Each row of a before or after table is a point. One or more steps were done to the points. Then noise was added and the rows were shuffled. The steps act on columns, c1 being the first. Name the steps. A step turns or swaps two columns, mirrors them in a line or flattens them onto one, adds a multiple of one to another, or multiplies or shifts one. Angles are multiples of 10 degrees, from the lower column toward the higher: turns from -170 to 170, lines from 10 to 170 but not 90. Use the fewest steps. Two steps may share a column if one is a turn and the other turns, adds or multiplies; they go together, in the order done. Otherwise the lowest column goes first.

Before (12 x 2):
[[ 13  -7]
 [  9   6]
 [ 10   5]
 [-15  -5]
 [ 10   3]
 [ 14  -3]
 [  6   0]
 [  2   5]
 [ -8  20]
 [  8  11]
 [ 10   8]
 [  2   2]]
After (12 x 2):
[[ 24  -9]
 [ -5 -15]
 [ 18  33]
 [ 23 -21]
 [ 20  15]
 [ 16   0]
 [ 20  19]
 [  2  59]
 [ 20  24]
 [ 13   6]
 [ 21   9]
 [ 12  14]]
Steps: shift c1 by 10; multiply c2 by 3

Before (9 x 6):
[[  3 -14  -3 -23   4   7]
 [ 12  30   4  27  12   0]
 [ -4  -5  23   4   8 -23]
 [-23  18  28   4   2   4]
 [ -1  10  16  -2   8 -11]
 [-24 -17  -3  -6 -13  -2]
 [ 13  14 -14 -54 -28  -3]
 [ -8 -23   9  -8  13 -17]
 [  4   5  34  10  -5  -4]]
After (9 x 6):
[[ 33  13  43 -29  24 -15]
 [-55  23   7  31  -5  -4]
 [ 27  32 -25  11 -12  10]
 [-23 -52  10   7  -1  19]
 [-60 -23   4  -3  12  -9]
 [ 11  -2   3  39   5  -1]
 [ -2  -9   8  15   0  17]
 [ -8 -41   3  22   8  22]
 [  6  -7  19 -11  -9  -2]]
Steps: multiply c1 by 2.5; add 1.5 times c6 to c2; turn c5 and c6 by 140 degrees; turn c3 and c4 by 70 degrees

Before (9 x 12):
[[ 10   4  12  10   1 -13  -8   2   0  10  -3   6]
 [ -4 -16  -1  -2  13 -13 -11  -7  -9  15   3   8]
 [-15  -1  -2  28  -7   2 -11   5   5   3  14 -12]
 [ 10  -7 -14  -3   3  -6  -1   0  -1   2  15 -13]
 [ 17  -4 -13 -13 -15  10  -2  -4  -3   0   0  17]
 [ 19  -6 -12  21   0   1   1   1  12 -12  -1  -3]
 [  3   1   5  -1 -14  20  -2  -5  -8 -10   3  -3]
 [ 19   3  -7 -15  11  10  -1 -10  10  10  -1 -13]
 [  7   2  26   2   1  -3   8   0   0   6   4  19]]
After (9 x 12):
[[ -9   8 -14   2   3 -18  -1  -4  -2   1  15 -13]
 [ -8 -18  13  23  -8   6 -11   3   8   3  13 -12]
 [ 13 -10  -5   5   2 -39  -8   7   0  10  -3   6]
 [  7   0  -1  -1 -14  60  -2  -2  -4 -10   3  -3]
 [ 25  -3   2   0   1  -9   9   9   0   5   4  19]
 [  3   7 -20 -13  11  29  -1  -9   6  10  -1 -13]
 [  0  13   3   8  13 -39 -11  -8 -13  15   3   8]
 [ -5  12 -20  -7 -15  31  -2  -6   1   1   1  17]
 [ -5  -9 -22  20   0   3   1  -1  12 -12  -2  -3]]
Steps: turn c1 and c3 by -70 degrees; turn c1 and c8 by 20 degrees; mirror c2 and c4 in the line at 110 degrees; add -0.3 times c5 to c9; multiply c6 by 3

Before (12 x 20):
[[  5   7  -7  -1  11  -8  12  13   7 -11   5  12   9   4  -9   9   1 -13
  -17  16]
 [ -1  -2 -10 -16 -13  -8   3   3   2 -18   5  -1   2 -16  -1   3   2  -5
   -1  -4]
 [  2 -13  -6  20  -5  -6   4  -1   1  -7  -8   2   9  -4  -5  -2   3  -3
    3   2]
 [ -6  -3   3  11  13 -12  15   1  12   9  -5  -4   0   2   3 -12   1  -7
   -4  -9]
 [  1   5  10  19  17   8  -9   7  -1  -7 -11  -8  11  -3 -11  -3   2 -13
    4 -12]
 [ -7   0  -9   2   0 -18   7 -14  -2   5   1   5  -1   3  -6   6   5   9
    3   5]
 [ -4   0   3   6   5  -5   5 -20   7   1  -4  -2   7  -4  12   4   1   4
   -7  -3]
 [ -7  -2   0   2  13  -7  -3   3  11  -7  -4  -4  14  -6  -5   4   5  10
   -3 -13]
 [ -3  -9 -13   8  -3  -6   7   7  19   1  12   4   5 -13  -2   4   6  -1
    3   5]
 [-10  -4   5   1  11   3 -11 -11  12   3 -11  -2  -8  18   4   3  -1  -6
   -8   6]
 [-10  -1  -5  13   3   2  13   9   7  -6 -15   9  -7  15  -4   6  -1   4
    2  -1]
 [  0  -2  -4  12  -4 -12  16   4  -4  -8 -14 -13  -2  -3  14  -7  10  -1
    6  -2]]
After (12 x 20):
[[  2   6  10  58  22  14  -7   6  -7  -5  -1  -9  -6   9  -4  -3   2 -13
    4  -1]
 [  6   7  -7  -3   2 -18  10  13   1 -11   7  28  -9   0  -7   7   0 -12
  -17   4]
 [-11  -1  -3  39  -4  -1  12  10  -7  -6  -6  18  -4 -16   6   7  -2   2
    1   6]
 [-12  -4   4   4  13  -9 -12 -12 -10   6  -6   0  -6 -20   7   5  -3  -5
   -7   5]
 [ -8  -2  -1   5  16   8  -2   3   0  -7   3  -3  -7  14   0   7   4  10
   -5  17]
 [  1 -13  -6  60  -5  -2   5   0   4  -7   1   1  -6   7   2  -1   4  -2
    2   3]
 [ -6   1 -10   7  -3  -8   7 -14  15   3   3   9   1  -3  -4   5   5   9
    4   8]
 [ -3  -2  -9 -47 -13   0   4   2   3 -18   3  -6   9  14  -2   3   2  -5
   -1   7]
 [ -3   1   2  19   5   0   6 -20   1   1  -6  -1  -1   7  11   3   0   3
   -6   9]
 [ -6  -3   4  32  15   3  15   0   3   9  -4  -4  -2  -2   4 -14   2  -6
   -6  18]
 [ -3 -11 -15  23  -5 -10   8   5  -5   2   6   5   3  12  -7   3   5   0
    3  16]
 [  1  -2  -5  36   6   0  16   3  13  -6 -11 -25   5   0  14  -7   9   2
    6   5]]
Steps: multiply c4 by 3; multiply c12 by 2; turn c5 and c12 by 20 degrees; turn c6 and c9 by -130 degrees; turn c6 and c20 by 110 degrees; flatten c11 and c15 onto the line at 130 degrees; turn c13 and c14 by 140 degrees

Before (14 x 64):
[[ -9   8   1  -5   3  -6   1   0  -4  -5  15  -6   0  -6  10  -7  10   7
    1 -13  -1  -1  10  -1   2   2   5  -1   6   3   3  -4  -2  -3  -3  -1
   -4   3  13  -3  -9   8   8   0   1   4   4   1  -4   0   9  -1   5   7
   12   0  -7  13   1  12  -1  -9  -4  -8]
 [ -2  -6  10   5  -3  16 -11   4  -2  -4  -1   6  -8  14   8   5 -10  -3
  -16  -6  -6  -2   4   5  -4   3   7  -7  -2   4  -5  -3  -1   2   5  -6
    0   5  13   2  -3   9  -3  10   5   2   3   5   0   3   8 -10   1  -3
   18  -1  -3   1   2  -7   6  -4   9   6]
 [ -9  -7   5  -6  -2  -6  -3  -1   0  10   0  -7  -8  -4   6   0  -1  -3
   -2  14  -9  17  -3  -1 -13  -2   8   8  11  -3   5  -6  -2  21  -8  19
    0 -11  -4   0   2   9  -1  -2 -17   3   3   1  -1  -1   4 -11  -5  -8
   -6   4 -11 -14  -2  10  -9  -3  12   7]
 [ 38  -1   0  -6  -6   2  -1   0  -1   8  -2  -1  -6   9   0   5  -9   4
   -3  -6  -4  -1   2  -1   1  -1   7   4  -9  -9  -5   2   3   8  -8  -7
    2  -5   2   0 -13   7   8  -1   5   6   3   7  12  -2   5  -5   5  -6
   -6  -2  -5 -12  -4   9   3   6  -9 -15]
 [ -7  -5  -4  16  -5  -6   1 -26  12   0  -4   9   6  -7  -2 -16  -3   0
  -20  -1  -5   3   0  17   2   1  -1   0   8 -10  17  -5  15   1  -6  -2
  -12   4   0  -2   1   5   7  -4 -27   2   5   6   2   4   8  11  -1  -1
  -11   3   6  -7   3   6   8  -9   2   7]
 [-10  17  15  -6  24  -4   9  -2   0  -2   5   1   7  -2   6 -23  -6  -7
    7  -5 -10   4   6  13   0   0   6  -4   8 -10   0  -1   4   2  -8   5
    7 -14  -3 -13   3   1 -13  18   3   0   0   2   7  -1  19 -10   6  15
   -8  -1  -3  -2 -10   7 -12   0  -9   7]
 [ -5   2  12   0  -6  -3 -11  -3   0   1  -5   3 -12  -6  -8   2  -8   4
  -11  -3   5   2   0  12   0   1   8  -8   7   0  -3  -3  -1   5   2   0
    6   3  -1   3  -1   8   2  -4   4   6   1   0  -3  -2   4   9   5  -2
  -12   2  -6   9   1   5   3  20  -6   3]
 [-10   4  -2   4   7  -7 -15   2  23   1  -3   3   2   5   5   1 -10  -6
   -1  -7  -5  10   0  -2   1   3   6   9   5  -9  -5  -7   0  -4  -8   3
    4  -5   1   3  -2  12 -18  -5   5   6   3   7   1  -2   5 -10   4   3
   -2   8   6   1 -21  -1  -8  -3   1   6]
 [ 10  -3  -2  -7  -3  -4 -16   0  -2   3   8   1   3  -5   2 -11  -7  -2
    6 -13 -11   1   0   0  -5  -2  -1  -8 -11   9  -5  -4  -1  -4  -8   5
    5   2  -1  -9   1  -6  -2   1   6   6   3   6  -5   3  14 -12   0   6
  -10  -1  -1  -8  -2  -1   0  -7  -3   6]
 [  4  16   8   4   3  23  -7  -3   5  -3   5   7  -7  -7  11  -1   2  -2
    7  -7  -6   3   1   6  -1  -2   6  -5  11  -8  -3  -1   1  -1   3  -2
    5   3  -3   4   5  12   5   7   1   1   6  14   8   5  13  -9   2  -6
   -2   2 -10 -11   0  -1   6   6   1   1]
 [-11   9   0  -3  -4   1  -1   3  -1   2   0  -2  -1  -4  -1   0  -9  -1
    9 -13  -6   6  -3   5   2   1  -4   1   1  -4  -5  -8   2   6  19  -5
    8  -5   5  -3   3   3   3  -3   5   0  -8  -2   9   6   6  -2   3  -3
  -12   9 -17  -6  -1   7  -1 -10  -9   0]
 [ -2  -7  -4   8  -5  -6  -2   2   0   1  -3  -9  -5   3   4  -9   0  -2
   -4   0 -11   8  -1   2   1  -2 -19  -4  10  -9  -6  -6  -1   0  10   4
    1   7   1  -2  -6   5   8   0   1   4   7  -1  -1  -3   5  -8 -23  11
    0  -1   2  -8   0  -6  -3  -7  -5  -2]
 [  7  -7  -5   3   4  21  -4   1   5  -2  -5  -6 -12  17   3   2   7   0
    6   5  -7  -1   7   8  -9   1   6  -4   7   5  -3   3   3  -1  11   2
    7  -5  31   2  -6 -12   0  -5   5   3  -8   2  -1  -2   8   9  -2   2
   11   2   5 -17  -9   0   0 -10  -6   1]
 [ -2   5  -5   0  -2   2 -10  -5   1   1  12   3   4  -5   6   5  16   1
    6 -12  -7  19   1  29   0  -3  -1  -3   0   9  -6  -3   6  17   0   7
    4   6  -2   4   1   3   6  25   3   8  -2  18  17   9   4  -6 -25  -7
  -10   0   1 -11   3  -8  -7  -8  -9   6]]
After (14 x 64):
[[ -9   4  -2   6   8  -7 -14   1 -14   2  -2   4   2   4   5   1 -21  -4
    0  -8  -5  10   0  -2   2   4   5   9   6 -10  -5  -6   0  -5  -8   4
    3  -5   0   3  -1  12 -17  -5   5   6   4   6   0  -2   5 -11  14   3
    1   8   5   0 -22  -1  -9  -1   1   5]
 [  7  -7  -5   8   4  20  -5   0   6  -2  -5   8 -12  17   3   2  -6   1
    6   4  -8  -1   7   9 -10   2   5  -4   8   5  -3   3   3  -2  12   1
   -5  -5  32   1  -6 -12   0  -5   5   3  -8   2  -2  -2   8   9 -21   2
    8   2   5 -18  -8  -1   0   4  -5   2]
 [ -5   2  12 -12  -6  -4 -11  -4  -8   0  -4   5 -12  -6  -8   2   1   5
  -12  -4   5   4  -1  12   0   1   8  -7   6  -1  -3  -3  -1   5   1  -1
    5   3  -1   3  -1   8   3  -4   4   7   2   1  -2  -3   5   9  31  -2
   -7   2  -6   9   1   6   3 -15  -6   3]
 [  5  17   8  -1   3  23  -7  -3   2  -3   5   3  -8  -7  12  -1  -5  -2
    6  -7  -6   3   2   7  -1  -2   7  -6  10  -8  -3  -1   0  -2   2  -2
    8   3  -2   4   4  12   5   7   1   1   6  15   8   5  12  -8   9  -7
    0   2 -11 -10   0   0   8  -7   2   1]
 [ 37  -2   1  -8  -5   1  -1  -1  -9   9  -2   2  -6   9  -1   5   2   4
   -4  -6  -4  -2   2  -2   1  -1   6   5  -8  -8  -5   1   3   7  -8  -7
   -1  -5   1  -1 -13   7   8  -1   5   6   4   7  11  -3   4  -5  22  -7
   -3  -2  -4 -12  -4   9   4  -1  -9 -14]
 [ -7  -5  -5  18  -5  -5   1 -26  -5   1  -4 -13   6  -7  -2 -16 -12   0
  -20  -1  -6   3   0  17   2   1  -2   0   9 -10  17  -5  15   0  -7  -2
    7   5   0  -1   1   5   7  -4 -27   3   5   7   2   3   8  12  14   0
   -9   3   6  -8   4   7   8  -4   2   7]
 [-10  10  -1   5  -4   1   0   3  -9   1   0   8  -1  -5  -1   1   3  -1
   10 -13  -6   7  -2   5   2   1  -4   1   1  -4  -4  -8   2   7  18  -5
   -1  -5   6  -3   2   3   3  -2   5  -1  -8  -1   8   7   6  -3  24  -2
   -9   8 -17  -7  -2   8  -2  10  -9  -1]
 [ 10  -4  -2  -2  -3  -2 -15   0  -6   2   9   4   3  -6   2 -12   4  -2
    6 -14 -12   2   0   0  -5  -3  -1  -7 -11   8  -6  -4  -1  -4  -9   5
    3   2  -2  -9   1  -6  -2   2   6   5   3   7  -4   4  15 -13  15   6
   -8  -2   0  -8  -2  -1  -1  10  -4   6]
 [-11  17  15  -5  24  -3   9  -2  -6  -2   6   7   7  -2   6 -23   1  -6
    7  -6  -9   4   6  13   1   0   6  -3   9 -10  -1  -1   5   2 -10   5
    2 -14  -3 -13   3   0 -14  20   3   0   0   2   6  -1  19 -11  27  15
   -3  -2  -3  -2 -10   7 -12   3 -10   7]
 [ -9   9   1   2   3  -6   1   0  12  -5  15  -2   1  -6  10  -7   2   7
    1 -13  -2  -1   9  -2   2   2   6  -1   6   3   3  -5  -3  -2  -3  -1
   -6   2  13  -3  -8  10   7   0   1   4   3   0  -4   0   9  -1  -5   7
   13   0  -8  13   0  13  -1   8  -4  -8]
 [ -2  -8  -4  11  -5  -6  -2   2  -1   0  -3   3  -6   4   4  -9   0  -2
   -5   1 -10   8  -1   3   1  -1 -19  -4  10  -9  -5  -6  -1   0  10   3
   -9   6   2  -2  -7   5   9   0   1   4   6  -1  -2  -4   5  -8 -60  12
  -12  -1   3  -9   0  -6  -3  -1  -5  -1]
 [ -1  -6  10   6  -4  16 -10   4  -9  -4  -1  -2  -8  14   8   5   4  -4
  -15  -6  -7  -2   5   5  -3   2   6  -6  -2   4  -5  -3  -1   2   6  -5
    5   5  13   2  -3   9  -2  11   5   2   2   5   0   3   9 -10 -24  -3
   17  -1  -3   0   2  -6   6   1   9   6]
 [ -9  -6   5  -4  -3  -7  -4   0  -2  12   1   1  -8  -2   6   0   0  -4
   -2  14  -9  17  -4  -1 -13  -1   8   8  11  -3   6  -6  -1  21  -7  17
   -6 -11  -3   1   2   9  -1  -1 -16   4   3   0  -2  -2   3 -10  -4  -6
   -8   4 -11 -14  -2   9  -8   7  12   8]
 [ -3   4  -5   5  -2   2 -11  -5  14   2  12   3   4  -5   8   6  -4   1
    6 -13  -6  19   1  29  -1  -2   0  -3   1   9  -7  -2   5  17   0   7
    4   5  -3   3   1   4   6  25   4   8  -1  18  17   9   4  -5 -50  -7
  -22   0   1 -10   3  -8  -6   6  -8   7]]
Steps: mirror c4 and c62 in the line at 160 degrees; turn c9 and c17 by -100 degrees; mirror c12 and c37 in the line at 50 degrees; turn c53 and c55 by 30 degrees; multiply c53 by 3
